Every row gives one point. Each copy is the shape, with its points in the same order, turned, moved and blurred by noise. Some copies are also mirrored. Which?

Shape, 8 rows:
[[ 0.87 -0.17]
 [ 0.04  0.19]
 [-0.29  0.47]
 [ 0.24  0.33]
 [-0.02 -0.17]
 [-0.31  0.95]
 [ 0.17 -0.11]
 [-0.32 -0.35]]
Copy 1, 8 rows:
[[-0.87 -0.18]
 [-0.08  0.29]
 [ 0.23  0.58]
 [-0.25  0.43]
 [ 0.02 -0.05]
 [ 0.24  1.07]
 [-0.15 -0.03]
 [ 0.35 -0.22]]
Copy 1 is: mirrored
Copy 2 (8 x 2):
[[ 0.82 -0.39]
 [-0.10 -0.34]
 [-0.51 -0.47]
 [ 0.12 -0.59]
 [ 0.10  0.02]
 [-0.67 -0.92]
 [ 0.16 -0.08]
 [-0.16  0.37]]
Copy 2 is: mirrored
Copy 3 (8 x 2):
[[-0.10  0.97]
 [ 0.04  0.07]
 [ 0.20 -0.29]
 [ 0.20  0.24]
 [-0.34  0.14]
 [ 0.66 -0.43]
 [-0.23  0.32]
 [-0.56 -0.12]]
Copy 3 is: mirrored
Copy 4, 8 rows:
[[ 0.67  0.52]
 [ 0.08 -0.11]
 [-0.10 -0.50]
 [ 0.28 -0.17]
 [-0.12  0.23]
 [ 0.06 -0.96]
 [ 0.06  0.19]
 [-0.47  0.21]]
Copy 4 is: mirrored

Shape, 7 rows:
[[ 0.06 -0.64 -0.17]
 [-0.97 -0.05  0.36]
 [ 0.09 -0.17  0.04]
 [-0.43  0.04  0.43]
 [-0.71  0.35  0.31]
 [ 0.16 -0.33 -0.37]
 [-0.09 -0.46 -0.41]]
Copy 1:
[[-0.38 -0.30  0.40]
 [-0.71 -0.15 -0.80]
 [-0.33  0.24  0.08]
 [-0.64  0.23 -0.52]
 [-0.40  0.23 -0.92]
 [-0.17 -0.25  0.24]
 [-0.15 -0.45  0.27]]
Copy 1 is: only turned
Copy 2 (7 x 3):
[[ 0.10 -0.33  0.78]
 [-0.30  0.83  0.26]
 [-0.14 -0.25  0.23]
 [-0.40  0.34  0.13]
 [-0.23  0.60 -0.19]
 [ 0.19 -0.42  0.52]
 [ 0.32 -0.20  0.61]]
Copy 2 is: mirrored

Shape (8 x 4):
[[ 0.54  0.02 -0.46  0.50]
 [ 0.39 -0.02  0.13  0.15]
 [-0.16 -0.17 -0.28  0.06]
 [ 0.46 -0.23 -0.47 -0.26]
 [-0.49  0.00 -0.51 -0.24]
 [ 0.49 -0.02  0.27 -0.02]
 [ 0.02 -0.58 -0.37  0.40]
 [ 0.54 -0.01  1.32 -0.24]]
Copy 1 (8 x 4):
[[-0.17  0.11 -0.22  0.77]
 [-0.19  0.35 -0.04  0.10]
 [ 0.06 -0.32  0.09  0.07]
 [-0.22 -0.12 -0.64  0.11]
 [ 0.46 -0.58 -0.07 -0.07]
 [-0.26  0.50 -0.11 -0.11]
 [-0.41 -0.42  0.14  0.34]
 [-0.45  1.18  0.30 -0.79]]
Copy 1 is: mirrored
Copy 2:
[[-0.36  0.44  0.18  0.70]
 [ 0.10  0.16  0.40  0.23]
 [ 0.00 -0.06 -0.26  0.39]
 [ 0.42  0.53 -0.14  0.63]
 [ 0.02 -0.08 -0.74  0.26]
 [ 0.23  0.25  0.41  0.17]
 [-0.07 -0.21 -0.14  0.85]
 [ 0.67 -0.12  1.06 -0.56]]
Copy 2 is: only turned
Copy 3 (8 x 4):
[[ 0.20  0.16 -0.84  0.57]
 [ 0.39 -0.01 -0.19  0.35]
 [-0.29  0.11 -0.20  0.16]
 [-0.05 -0.52 -0.60  0.28]
 [-0.58  0.05 -0.24 -0.33]
 [ 0.51 -0.24 -0.07  0.33]
 [-0.37  0.09 -0.31  0.74]
 [ 1.11 -0.40  0.79  0.32]]
Copy 3 is: only turned
Copy 4 (8 x 4):
[[ 0.50  0.31  0.40 -0.34]
 [ 0.14 -0.07 -0.10 -0.37]
 [ 0.22  0.18 -0.07  0.27]
 [ 0.10 -0.18  0.50  0.10]
 [-0.08  0.41 -0.04  0.67]
 [ 0.04 -0.26 -0.08 -0.43]
 [ 0.74  0.06 -0.04  0.26]
 [-0.40 -0.71 -0.90 -0.87]]
Copy 4 is: mirrored

Shape:
[[ 0.28 -0.44  0.14 -0.64 -0.56  0.35]
 [-0.05  0.39  0.94  0.50  0.22 -0.39]
 [-0.64  0.07 -0.24 -0.13 -0.41  0.43]
 [-0.34  0.21  0.77 -0.11  0.43  0.19]
 [-0.33  0.28 -0.21 -0.52 -0.30  0.43]
 [ 0.05  0.03 -0.29  0.35  0.44  0.19]
 [-0.24  0.72 -0.23 -0.71  0.33  0.25]
 [ 0.25 -0.36 -0.25 -0.60 -0.63  0.44]
 [-0.70 -0.24  0.09 -0.04 -0.01 -0.34]]
Copy 1 (9 x 6):
[[-0.21 -0.64 -0.30 -0.54  0.36  0.20]
 [ 0.58 -0.26  0.87  0.29 -0.16 -0.76]
 [-0.29  0.20 -0.38 -0.22 -0.42  0.04]
 [ 0.52 -0.02  0.03  0.01  0.11 -0.82]
 [-0.27  0.21 -0.27 -0.71 -0.11 -0.15]
 [ 0.27  0.45  0.22  0.17 -0.01  0.26]
 [ 0.03  0.76 -0.02 -0.92 -0.01 -0.43]
 [-0.39 -0.38 -0.34 -0.68  0.23  0.48]
 [-0.52  0.12 -0.01  0.27  0.06 -0.39]]
Copy 1 is: mirrored
Copy 2:
[[ 0.66  0.43  0.45 -0.52  0.45  0.07]
 [-0.27 -0.61  0.54  0.23 -0.24 -0.94]
 [-0.43  0.44  0.63 -0.17  0.02  0.42]
 [-0.47  0.18  0.61 -0.12  0.12 -0.88]
 [-0.36  0.23  0.49 -0.48  0.45  0.33]
 [-0.41  0.16 -0.15  0.45  0.28 -0.12]
 [-0.85  0.05  0.20 -0.57  0.74 -0.06]
 [ 0.53  0.44  0.30 -0.38  0.49  0.44]
 [-0.36  0.23  0.15 -0.34 -0.55 -0.18]]
Copy 2 is: mirrored
Copy 3:
[[-0.02  0.07  0.84 -0.75 -0.14  0.11]
 [-0.01 -0.07 -0.22  0.64 -0.98 -0.26]
 [-0.50 -0.12 -0.19 -0.62 -0.06  0.51]
 [-0.21  0.52 -0.04  0.41 -0.55  0.21]
 [-0.47  0.25 -0.04 -0.69  0.10  0.12]
 [ 0.37 -0.15 -0.36  0.12  0.21  0.20]
 [-0.45  0.68 -0.33 -0.23  0.40 -0.22]
 [-0.02 -0.04  0.63 -0.96  0.13  0.12]
 [-0.63 -0.42  0.13  0.26 -0.09  0.31]]
Copy 3 is: only turned

Shape (12 x 6):
[[-0.60 -0.06  0.15  0.54 -0.30  0.14]
 [-0.53  0.20  0.26 -0.15 -0.09  0.12]
 [-0.06 -0.13 -0.12 -0.21  0.25  0.39]
 [-0.18  0.04  0.40 -0.18 -0.19  0.46]
 [-0.44  0.20  0.00 -0.05 -0.33 -0.46]
 [-0.61  0.02 -0.09 -0.23 -0.34  0.34]
 [-0.21  0.54 -1.11 -0.21 -0.37  0.40]
 [ 0.16  0.01  0.39 -0.04 -0.28  0.16]
 [-0.61  0.61  0.21 -0.13 -0.34  0.47]
 [ 1.49  0.03  0.14 -0.18 -0.17  0.34]
 [ 0.51  0.51  0.02  0.61  0.01 -1.28]
 [-0.48  0.17  0.27  0.02  0.25  0.13]]
Copy 1:
[[-0.65  0.28 -0.18  0.38 -0.08  0.20]
 [-0.25  0.15 -0.20 -0.31 -0.19  0.00]
 [ 0.35  0.16  0.09 -0.10  0.24 -0.04]
 [-0.21  0.05 -0.33 -0.36  0.29  0.00]
 [-0.38 -0.19 -0.12  0.09 -0.53 -0.26]
 [-0.11  0.44 -0.37 -0.01  0.01 -0.28]
 [ 0.73  0.32 -0.68  0.67 -0.33 -0.32]
 [-0.17 -0.35 -0.24 -0.10  0.30 -0.03]
 [-0.23  0.28 -0.82 -0.27 -0.21  0.10]
 [ 0.64 -1.23 -0.27  0.07  1.03  0.00]
 [-0.21 -1.32  0.32  0.57 -0.79  0.26]
 [-0.21  0.15 -0.03 -0.27 -0.18  0.26]]
Copy 1 is: only turned
Copy 2, 12 rows:
[[-0.32 -0.10 -0.45 -0.14  0.08 -0.69]
 [-0.23 -0.24 -0.18 -0.50 -0.33 -0.26]
 [-0.29 -0.02  0.48 -0.33  0.01 -0.01]
 [-0.34  0.32  0.13 -0.61 -0.35 -0.32]
 [ 0.33 -0.34 -0.34 -0.23 -0.23 -0.26]
 [-0.16 -0.23 -0.02 -0.69 -0.15 -0.54]
 [ 0.33 -0.21 -0.16 -1.08  0.89  0.18]
 [-0.09  0.40  0.03 -0.16 -0.38 -0.12]
 [-0.34  0.08 -0.43 -0.96 -0.30 -0.24]
 [ 0.28  1.17  0.64 -0.01 -0.05  0.73]
 [ 0.53 -0.25 -0.68  0.89 -0.28  0.77]
 [-0.48 -0.36 -0.14 -0.27 -0.30 -0.21]]
Copy 2 is: mirrored
